Each row of a before or after table is a point. The points were changed in one or more steps. Then noise was added and the rows were shuffled. The steps act on columns, c1 being the first. Name the steps. A step turns or swaps two columns, mirrors them in a line or flattens them onto one, adds a multiple of one to another, or multiplies or shifts one. Angles are multiples of 10 degrees, from the lower column toward the higher: turns from -170 to 170, lines from 10 to 170 but not 90. Use the fewest steps. Two steps may share a column if one is a turn and the other turns, adds or multiplies; they go together, in the order done. Otherwise the lowest column goes first.

Before:
[[ 15  -7   1]
 [  3   1   7]
 [ -3 -37 -46]
 [-24 -28 -42]
 [ 14 -13  18]
 [ -1  25 -24]
 [ -9 -15  29]
 [-42  11 -26]
 [-22  -2  -5]
 [-49  18   0]
 [-43 -42  20]]
After:
[[  4  -8  -6]
 [-17 -26 -11]
 [-16   0  14]
 [-19 -16  46]
 [ 20  18  25]
 [  5   4 -15]
 [-61 -20  -3]
 [-35  41  12]
 [-31  51  -5]
 [ -1 -13 -25]
 [-15  11  46]]
Steps: turn c1 and c2 by -50 degrees; turn c2 and c3 by 110 degrees

Before, 13 rows:
[[-34 -49  11  20]
 [-16 -26   7 -38]
 [ 24 -45 -51   7]
 [-28  18 -47  31]
 [-30  -7 -60  19]
 [-17  13 -52 -12]
 [ 33 -17   6  37]
 [ -9 -20   3  24]
 [-39  15   0   1]
 [-29   1  -8  15]
 [  1  12  15 -44]
 [ -6  27  11  19]
 [ -3 -13 -37  10]]
After, 13 rows:
[[-20  25   9  -4]
 [ 43  14  14  -6]
 [ -7  12  -2 -37]
 [-26 -19   3  -4]
 [  6  15 -54 -21]
 [-22  -7 -61 -27]
 [ -6 -12 -38  -2]
 [-35  18 -47 -20]
 [ 37 -26   6 -22]
 [ -1 -44 -54  26]
 [-23 -48  12 -29]
 [-21   1  -7 -26]
 [-32 -16   4  39]]
Steps: turn c1 and c4 by 80 degrees

Before:
[[-35   6 -55 -37  -8  33]
 [ 30   6 -21 -50 -45 -38]
 [-60 -37 -28  46 -46  -4]
 [ 39  -2  14  18 -45 -40]
 [ 24 -18 -18 -12  25 -43]
 [-53  -7  40  34 -40  12]
 [-31 -30 -15  47  19   3]
 [ 10  42 -32  30   9 -10]
 [-16 -11   6  27  -6 -36]
 [-29 -49 -16 -42  46 -16]
 [ -2  14 -51   7   6  12]
 [ 29   9  16  21 -17   4]]
After, 12 rows:
[[ 15   2 -23 -50 -47 -42]
 [ 10 -20 -18 -13  25 -45]
 [ 13  10  17  19 -17   1]
 [-24 -40 -27  46 -41  -1]
 [-14   7 -56 -35 -11  32]
 [ -1  15 -48   7   7  10]
 [ 14  -4  13  19 -45 -36]
 [-10 -29 -13  44  18   4]
 [-21  -7  39  32 -44  12]
 [  7  44 -32  31   5  -9]
 [ -7 -13   7  27  -7 -35]
 [ -8 -50 -16 -39  44 -13]]
Steps: multiply c1 by 0.4

Before (11 x 8):
[[  8  11  -8  -9  10 -25  26 -30]
 [ 11   5  10   7 -19   8 -60  22]
 [  0  11   4  -3  25  -6  18  31]
 [ -9 -19  -6  12   1   9  17  17]
 [  5 -17  -7  15  24 -34  29  27]
 [-19  16  40  17   5   5  30  22]
 [ 14 -21  50  10  26 -53  23 -52]
 [ 21 -14  34  -2  -6  11 -10  25]
 [  9 -17  14  -1 -15 -34  -2  28]
 [-10  -9   5 -14   1  -4   1  21]
 [ 17   8  14  14 -10   5  33 -26]]
After, 11 rows:
[[  3  11  14 -21  10 -19  26 -30]
 [-35  16 -25  18   4  -5  29  23]
 [ 11 -19 -17  13  -1   1  17  17]
 [-13   4  10  11 -19   2 -59  22]
 [-36 -14   0   4  -5  12 -11  24]
 [-13 -16  -4 -19 -14 -27  -3  29]
 [-49 -20 -13 -17  27 -50  22 -51]
 [  0  -9 -16 -15  -1   4   2  21]
 [  8 -18   1  -6  24 -38  30  27]
 [-21   8  14  15  -8  -4  34 -27]
 [ -6  11   5  -6  25  -4  16  33]]
Steps: add 0.5 times c2 to c1; turn c1 and c3 by 110 degrees; turn c4 and c6 by -30 degrees

Before (14 x 9):
[[-16  16  -1   9   5 -27   0  10   9]
 [ 60   8   7   8  16  -4   2 -14   5]
 [-14   8  -8  -2  25 -24   4  13  16]
 [-12   3  11 -34   9  43   7   2  -8]
 [ 15 -40  -4   7  19 -29  -2  10 -27]
 [ -7 -17 -22  -8  22  21 -29  19 -18]
 [ -6  15 -21   4  22 -14   0   8  16]
 [ 10   9 -22   4  27 -30  -7  15   3]
 [-14 -36   1   3   4 -29 -12  -7  11]
 [  4 -10 -14  -2 -24 -25   6  16   9]
 [ 13  -5 -16   7   6 -15   6 -49  -4]
 [ -2 -14 -14   0 -12  -2   5  18  13]
 [ -9  12 -12 -22 -10  -3 -28   2  12]
 [ -5   9 -12   7   4  -2 -16  -4   4]]
After:
[[ 11   9 -24   4  26 -14  -6 -32   3]
 [ 13  -6 -15   7   6  47   7 -17  -3]
 [ 59   9   5   6  16  15   3  -2   4]
 [ -2 -16 -14  -3 -13 -18   5  -4  14]
 [-10  12 -14 -22 -11  -2 -28  -3  13]
 [-13   9  -8  -2  26 -14   7 -25  17]
 [-14 -39   2   2   5   6 -14 -29  10]
 [ -7 -17 -26  -5  23 -19 -28  21 -19]
 [ -4  13 -21   4  22  -7  -2 -13  15]
 [  3 -10 -16  -2 -21 -16   6 -25   9]
 [-17  16   0   9   3 -11   0 -28   9]
 [-13   2  11 -33   7  -3   7  43  -9]
 [ 14 -40  -2   5  18 -10  -2 -28 -27]
 [ -6   7 -12  10   3   5 -17  -4   3]]
Steps: turn c6 and c8 by 90 degrees

Before:
[[ -2   6 -14 -11  -4  -4   2   2  16  56 -19]
 [ 25   8  -1 -35   9 -20  25  -2  -5 -11   4]
 [ 30  -6  32 -27  -3  16   9  -2  -7   3 -47]
 [ -5  10   1  25  40  22  -8  12  28  -3 -31]
 [ 11 -20  39 -56  -9 -23  12  26  18  11 -24]
 [ 55  59  14  31 -53  25  -9  21  -9 -32  -1]
 [ 23 -13  16  13   4 -18   3  23 -35 -25  14]
 [-23  41   3   1  16   4  42   1   2  -7  40]
 [ -2  -4  15  22   7 -18 -27  -6  27  33  36]]
After, 9 rows:
[[ 29   9  32 -34  -4  -5  -8  -2  -6   5 -46]
 [ 57   3  15  20 -52 -33  57  12  -9 -37   0]
 [ -8  -6  -1  15  40 -30  12   2  31  -6 -31]
 [ 10   8  39 -45 -11  43 -22   1  18  -1 -26]
 [ 25  26   0 -26  12  30   7   5  -3  -8   3]
 [ -1   3 -15  -9  -4   8   8 -18  15  51 -20]
 [-23  50   2   1  16  -3  34   0   1  -7  39]
 [ 25   1  18  18   2  12 -12  13 -35 -29  11]
 [ -4 -28  14  27   7   5   3 -13  27  32  32]]
Steps: mirror c2 and c7 in the line at 40 degrees; mirror c4 and c6 in the line at 170 degrees; flatten c8 and c10 onto the line at 110 degrees

Before:
[[  8 -11 -11 -60   6 -10  10  29   9  -1 -21  11]
 [ -9  -5  42  13  12 -10 -19 -22  -2  -6  41  -3]
 [-12  18  -8 -30   0  -7  27  42 -16 -26  -9  15]
 [-13 -26  -6 -15 -10  25  15  26 -26 -12   2   0]
 [ 13 -11  -2 -18  13   4 -13  47  -4 -29   4   2]
 [ 49   8   3  40 -32  26  16 -19  -5  26  19  44]
 [  5 -14  30  30 -22 -28 -14   2  -4   5  29 -19]
 [ 16 -12  25  -8   7   2  24  27 -10  -1 -24  29]
 [ 18  -6  13  29  -3  -8 -13 -29 -22 -14   9 -17]
 [ 31  -9  13  41 -47  23  11 -27  17 -13   4  36]
 [ -9  -1  21  35 -11  -8 -33 -12 -12  12   5  22]]
After:
[[  6 -20  30  -3 -14 -30 -16  30  -2   3  28 -17]
 [  8  -9 -12  41   8 -10  10 -53   7  -1 -23   9]
 [ -6  -4  22 -19 -10  -8 -34  30 -13  12   5  23]
 [-13 -28  -8  30  -3  26  15 -10 -26 -13   1   0]
 [-11  17  -8  46  -6  -7  27 -26 -17 -29 -11  16]
 [ 49  -5   4 -26 -33  27  15  36  -6  25  20  45]
 [ -8  -2  44 -25  12  -9 -19   8  -4  -7  40  -4]
 [ 15  -7  -4  49  17   5 -13 -11  -6 -29   4   2]
 [ 16  -9  25  26  10   2  23  -1 -11  -1 -24  28]
 [ 17  -8  12 -34   0 -11 -12  26 -22 -14   8 -18]
 [ 30 -25  13 -33 -42  25   9  34  17 -12   3  35]]
Steps: turn c2 and c5 by -20 degrees; mirror c4 and c8 in the line at 50 degrees

Before:
[[  2 -34   0  11   0 -16  20  14 -14  15  19 -26  18   0]
 [  2  16  -8 -10  10 -24  16   1 -12 -34  16   6  23  25]
 [  5 -12  -3 -12   3  21 -23  -5  -3  13 -26 -24  26 -17]
 [-24 -30  -1  -9   9  24 -22 -12   1  -4  -1  13  31   0]
 [-18 -20  13 -25   0 -18  10 -13  -4 -30  10   8 -10  28]
 [  4 -15 -26  21 -11  21  17  13 -13 -35  19  15   7  27]
 [-11   9  -9  -7  33  16  19 -17  16  10  10 -12  -9  12]
 [-17 -14   9 -28  13  15  -8  15  -7   6  19  -2  18   7]
 [  1 -16  -6  17  12   0 -26  -6  11 -25 -12 -12 -11 -17]
 [-20  13 -28  23  14   3  13  10  -5   4 -22 -19  -4 -10]
 [  0 -10  -9   3  -6  -8 -23 -17 -16  12  15 -28   6  18]
 [  0   7   7   0 -11 -11 -13  -3  23 -11   1 -25  20   0]
 [ 10 -25  -4  12  -6   5  -8  20  -5 -10   4  20  25  29]
 [-21 -27 -32 -24  -1  -6  -6 -16 -18  15  -1  20 -20 -19]]
After (14 x 14):
[[-19  13   2  22  14   7  13  10  -7 -29 -22 -19  -4 -10]
 [  3 -13 -35  22 -11  53  18  12 -12 -26  19  15   9  27]
 [  3  16 -35  -9   9 -60  16   1 -11  -8  16   6  22  24]
 [-16 -15   5 -26  15  37  -9  17  -7  10  17  -2  18   6]
 [-24 -31  -5  -9   9  61 -21 -12   0  -1  -2  12  32   0]
 [-20 -22 -30 -23   1 -46  11 -12  -5  14  10   8 -11  28]
 [ 10 -24 -10  12  -6  13  -7  19  -6  -5   4  21  25  29]
 [  2 -35  15  10  -1 -40  21  15 -14  -1  19 -26  20   0]
 [  1 -16 -24  17  11   1 -26  -7  11  -5 -11 -12 -11 -17]
 [  0  -9  12   4  -6 -18 -24 -16 -16  -9  15 -28   6  17]
 [-21 -26  15 -25   0 -16  -6 -16 -19 -32  -1  22 -21 -18]
 [  6 -12  14 -11   3  52 -22  -7  -4  -3 -27 -25  27 -15]
 [ -1   7 -11   0 -11 -28 -14  -4  25   7   1 -25  21   1]
 [-10   8   9  -7  34  41  18 -17  16  -8  10 -13  -9  10]]
Steps: swap c3 and c10; multiply c6 by 2.5

Before, 14 rows:
[[-15  -1 -11 -13   1   0  11   9 -11   0  -4  -6  -7  11]
 [  6 -10  -2 -12  12  14  -3   9 -11  -2 -16  11   2   9]
 [ -4  -8 -14  -3  19  12  10  -5  -8  -1   3  -7   7   7]
 [-13   8  14 -12   7  10  -8   5  -9  11   5  -4  -7  19]
 [ -6   1  17  29   9   1  -4  10  -5   0  -3  -9  -2 -14]
 [ -4  -9  -7  20   6   9  11   6  -8  -1 -15  -6   2  17]
 [  9  -5  19 -14   1   6  -3  -1 -12  -1  -9 -12  -4  14]
 [-15  -8 -12 -14   5   8  13 -60  -1  13 -16  -2  -9  11]
 [  2  17 -13 -13   8  15  -5   1  24  11  -6 -11  -8  11]
 [-14   4  -9 -10   3  13 -11   4  26  -1  -6 -10  16   8]
 [-14  -5  -9  -5  -1  21  -6   8  -2   2   4 -12  -9   7]
 [-11  -6 -17  -9   6   3  -6  -8  -2  25   2 -12   0   5]
 [ 13  -3  21  -5   0  16   2  11   0  17   5   5   7  -3]
 [-11  -9   0 -10   8   4  -5   2  17   1   1  -7 -10  17]]
After:
[[ -8   6  -3  -5   0 -14  -7  21  -8  17   5   5  22  -3]
 [-15   3  -2 -12  12 -15  -2  19   5  -2 -16  10  -2   9]
 [ -8  -4  -3  20   6  -5 -13  16   9  -1 -15  -6  -6  18]
 [  2   0   4  29   9  -3   3  20   7   0  -3  -9  17 -14]
 [ 22   0   5 -13   8 -16   0  11 -19  11  -6 -11 -14  11]
 [  1 -14   7 -14   5  -3 -15 -50  10  13 -16  -2 -13  11]
 [  2 -11   8  -5  -1 -21  -2  18  11   2   4 -12 -10   7]
 [  6 -21  10 -10   8  -5   3  12  -6   1   1  -7  -2  17]
 [  0  -9  -3  -9   6  -5   5   1   9  25   2 -12 -17   5]
 [ -7  -3  -9  -3  19  -8 -14   5   9  -1   3  -7 -13   7]
 [  2  -4   5 -13   1   4 -11  18  18   0  -4  -6 -12  11]
 [  9   2   9 -12   7 -13   4  15  15  11   5  -4  13  19]
 [-13   8   7 -14   1  -7   1   9   3  -1  -9 -12  18  14]
 [ 21 -19 -17 -10   3 -16   6  14 -11  -1  -6 -10  -6   7]]
Steps: turn c1 and c9 by -140 degrees; turn c1 and c2 by -50 degrees; turn c3 and c13 by 80 degrees; turn c6 and c7 by -160 degrees; shift c8 by 10

Before:
[[ 14  18   8 -12 -12   5  15   4   5  20 -15  15  12  -1  -8  15 -13  -5]
 [  9  11   2  -7 -18  23  13  13 -14   0  -9  -3   8  -6   7  15   1   2]
 [-16  -3  -6 -12 -23  -8 -11 -15  15   2   3   6   0   2  -4  13  18   8]
 [-12  -8 -15  14 -13  -9 -14 -21  -3 -13  -1  11  -4  -2 -18  22  13   8]
 [ -7   4  -5   9  -7 -16 -18  -2   5 -13  10   2 -11  14   3  21  12  -3]
 [ 21   8   7 -23   4   8   7  17 -12  -3 -11  -5  19  -5   6   3 -18  10]
 [ 11  13   8  -5  17   5  10  -3 -10  -9  -9 -15   5  -2   8  16  15  11]
 [ 12  11  -6  -5  -8   4  27  19   7  13 -13   0  20 -13   6  -2 -11   3]
 [  6  -1  -6   2 -16   1 -11 -15   8 -13 -12   8   6   6  -5   6  17 -10]
 [  6   1   6  -3 -23  -3  12  11   5  10  -7  -1  18  10 -21   9   4   0]
 [ 11  22  14   2   7   3 -11   8 -16  -2 -14  -9   3 -14   7  -4   7  15]
 [ -7  -3  -3  -1  -8   1  -5   0  13 -14   3  19 -12   5 -13  10  20   9]
 [  5 -10  -9  -7 -15   4   1  -3   2   9   7   2  -5  -7 -17   9  11 -15]]
After, 13 rows:
[[  6   1   6  -4 -23  -2  31  11 -10   7  10  -1  18   5 -21   9 -20  -1]
 [ -7   4  -5   8  -6 -15 -34  -2 -15 -10 -13   2 -12   5   4  21  44  -3]
 [ 20   7   7 -23   4   6   4  18   5  10  -3  -4  19 -12   6   3 -27  10]
 [ 11  22  14   3   6   3 -20   7  14  14  -2  -9   4 -17   7  -4  27  15]
 [  4 -10  -9  -7 -15   5   9  -3   8  -7   9   3  -5   2 -17   8   7 -15]
 [ 15  17   8 -12 -11   4  27   4   2  15  20  15  12   6  -9  15 -39  -6]
 [  6  -1  -6   3 -16   2 -15 -16  -6  12 -14   7   6   8  -5   6  35 -10]
 [ 12  11  -6  -5  -8   4  56  20  13  13  13   0  20   8   6  -1 -60   3]
 [ 12  12   8  -5  18   5  33  -3   2   9  -9 -15   5 -10   9  17  -7  10]
 [-17  -2  -6 -12 -22  -8 -14 -15  -2  -3   2   6   1  15  -5  13  35   8]
 [-13  -8 -15  13 -13  -8 -24 -21   2   1 -13  11  -4  -3 -18  22  37   8]
 [ -7  -4  -3  -1  -8   1   0   0  -6  -2 -13  19 -11  12 -13  10  24  10]
 [  9  11   2  -7 -17  24  31  13   5   9   1  -3   8 -14   6  15 -24   2]]
Steps: multiply c7 by 3; turn c7 and c17 by -40 degrees; turn c9 and c14 by 90 degrees; turn c10 and c11 by 90 degrees

Before (11 x 20):
[[  1  18 -19  -5 -14  10 -24   7   4   5 -14  31   5  -1  -7 -41   7 -10
   12  11]
 [ 34  11  30 -15 -17 -23  16 -16   3  22 -37 -29 -39 -17   6  31   0  -6
  -15  -4]
 [ 31  11  11 -47 -16 -34  49   0  -7  24 -35 -27 -27 -12  32  13   3 -15
  -31 -25]
 [  8   9 -20 -22 -23   6 -33 -12  -1 -16  -3  28  15  27   9 -17  17  28
    8   6]
 [ -5   4   7 -27   5  10 -29  17 -31  -2 -16  -6 -16  12 -21 -10  -9   6
   25 -24]
 [ 21  -9  18 -45  -9   0   7  21  -7   1  -8 -14 -60   2  -3  30  -7 -17
  -16  10]
 [  5 -16  23 -39 -26  -3   8  -4  -7  20  -1  -3 -26  16 -35 -11 -32  11
    0 -29]
 [ 37  45 -19 -16   2 -25  10 -27  30 -16  32 -13 -36   5  16 -14  22   4
   -2   9]
 [  4  32 -13  17 -11  -7  -7  -1  -7  -7  29  22 -16  31  16  -8  49   2
   -5  16]
 [-18 -10 -18  -1 -19   6 -36  -1 -12 -24  12   0  26  29 -13 -34  18  -8
   17  17]
 [ 14  44 -48  -8   3 -21  19 -30  10  19  16  -6  -6  29  24  24  24  -2
  -26  24]]
After (11 x 20):
[[ -5   5   7 -27   6  10  -3 -36  -6   6 -13 -28  15 -12 -21  -9  -9  -2
   25 -24]
 [-18 -11 -18   0 -18   6  -4   1   0   3 -17 -34 -26 -31 -13 -33  19  25
   15  16]
 [  4 -18  24 -39 -26  -4 -14  -1  -7   0  -5   8  26 -11 -35  -9 -32 -23
   -1 -30]
 [  4  33 -13  17 -11  -7   4  15  10   6 -24   1  15 -39  16  -8  49   6
   -2  17]
 [ 20  -9  19 -45  -9   1 -15 -20  10 -14   0   2  59   7  -4  30  -7   9
  -16  10]
 [ 37  45 -20 -15   2 -25 -17  51   7  12   4   5  36   3  17 -14  22  10
   -2  10]
 [  8  10 -20 -23 -23   6  20   5 -11  33   1 -22 -17 -41   9 -17  17  -1
    7   6]
 [ 30  11  11 -46 -18 -34 -31 -24 -20 -24  17  38  26  31  32  14   3 -13
  -31 -25]
 [  0  18 -19  -5 -15  10  32 -10  -1 -10  11 -12  -5 -18  -8 -41   6  -1
   12  14]
 [ 14  44 -48  -9   3 -21 -26  33 -10 -10  -4  15   7 -20  23  24  24 -16
  -25  24]
 [ 35  11  30 -15 -16 -23 -19  -9 -28 -16  26   5  39  31   7  32   1 -18
  -15  -4]]
Steps: turn c7 and c12 by 70 degrees; turn c7 and c14 by 150 degrees; turn c9 and c11 by 130 degrees; turn c8 and c9 by 130 degrees; turn c10 and c18 by -120 degrees; multiply c13 by -1

Before (13 x 24):
[[-42  -1  15 -23  -3  21 -15  15 -13 -15  22 -15  36  27  -8 -13   8 -19
  -26  -2 -38  25  28 -19]
 [ 17 -38 -13  10   2  10  16 -18  13  -4 -14  -9  19   7  21 -10 -29  16
   -4 -11  -2  25  17 -11]
 [-10 -19   5 -25 -31 -27   5  -4   8  37 -14  25 -30 -21  31 -31 -28  12
   14  -7  18 -23 -24   8]
 [  6 -17 -28   4  11 -31  13  -7  22  17 -27 -11   0   5   6 -13 -17  10
   -6   1 -34  23  32  -1]
 [ 16 -10 -17   6   9   9  33   3  10   3 -12 -21  -4  17  12 -16 -22  -6
    2 -50 -35  25  27  -3]
 [-37  10  27 -44  -3  -2   5  15   9   3  29  -1  -5  -9  -6  30   1  -2
  -21  -4   9  11   7  -7]
 [-43 -21  -5   5  22  14  21  14   0 -10  23   7  14  22   9 -15   8 -36
  -31   7 -18  44  24  -8]
 [ 13 -13 -11  15   2 -14  18   2  35 -14 -18 -17  -7   4  31 -15 -32   2
   -3  -8 -20 -20   4   5]
 [-26 -18 -23   7  -6  24  41  23 -24  13  -3 -34  21  11  27 -30  14   1
  -15  17  14  10  30   9]
 [  0  15  10 -17 -39   1 -20   8  30  27   6  10 -35 -23  23 -13 -21  11
   15   8  25   6 -14  29]
 [-21  21  30 -17 -45 -11 -16 -12  13  19   4  30 -14 -32 -10   8 -13 -13
  -16 -14  28 -17   0  30]
 [-26  28  27 -29 -33   1  10  12  26  26  16  26  10  17  -2   0 -14  -8
    0   6  26  -5   8   4]
 [-15  24  16 -17 -60 -24   9  15   8  15  22  22   3 -27   0  14 -14  -4
    2   4  10   7 -26   7]]
After (13 x 24):
[[ 36  28 -24   6  28  23  38  23 -21  14  -7 -18  29  12  -8 -30  16 -33
  -18 -12  14  10  -7   9]
 [ 40  14  16 -23  -8  18  10  15 -16 -15  20  13   5  26  -5 -16  10 -19
  -23 -11 -38  24 -25 -18]
 [ 20   6 -17   7  12  11  16   3   9   4 -13  13  15  13   8 -17 -23  11
    2 -51 -33  24  28  -5]
 [ -1   8  -9  16  29 -13  10   1  36 -11 -19  -5   5   4   5 -15 -33  -6
   -6 -20 -19 -18  15   3]
 [-18 -20  14 -19  -5 -26   7  12   9  14  23  11   7 -28 -60  16 -15   9
    4  16  12  10 -30   6]
 [ 27  16 -27   3   8 -29   7  -7  23  19 -26 -10   7   4   8 -14 -17  -4
   -4  -7 -32  22  21  -2]
 [ 34  35  -6   3  11  14  19  16   1 -10  24  34  13  22  22 -16   7 -15
  -34   8 -14  46 -24  -8]
 [-21  21   4 -25  31 -26 -14  -4   9  36 -16   1  -9 -21 -32 -32 -30  26
   13   9  20 -22 -11   5]
 [-11 -16  11 -14  22   0 -28   8  29  25   7  -7 -25 -22 -40 -14 -22   4
   15   8  24   6  -7  30]
 [ 22 -15  28 -30   1  -2  11  13  26  25  17  14   8  18 -34   2 -15  11
   -1  24  25  -5 -27   4]
 [  5  31 -16  12  20   8  18 -19  11  -6  -8 -16  15   8   3  -8 -29   5
   -5 -14  -2  22  33 -12]
 [ 11  -9  31 -16 -10  -9 -18 -11  11  17   0  28 -15 -31 -44   7 -13  19
  -15   9  25 -16 -25  27]
 [ 18   4  27 -46  -6   0   2  14   7   0  29   3   0  -6  -2  30   3   1
  -22  -3   9   9 -34  -8]]
Steps: turn c1 and c2 by -160 degrees; turn c1 and c23 by -70 degrees; swap c5 and c15; flatten c7 and c13 onto the line at 40 degrees; turn c12 and c20 by 40 degrees; turn c12 and c18 by 60 degrees
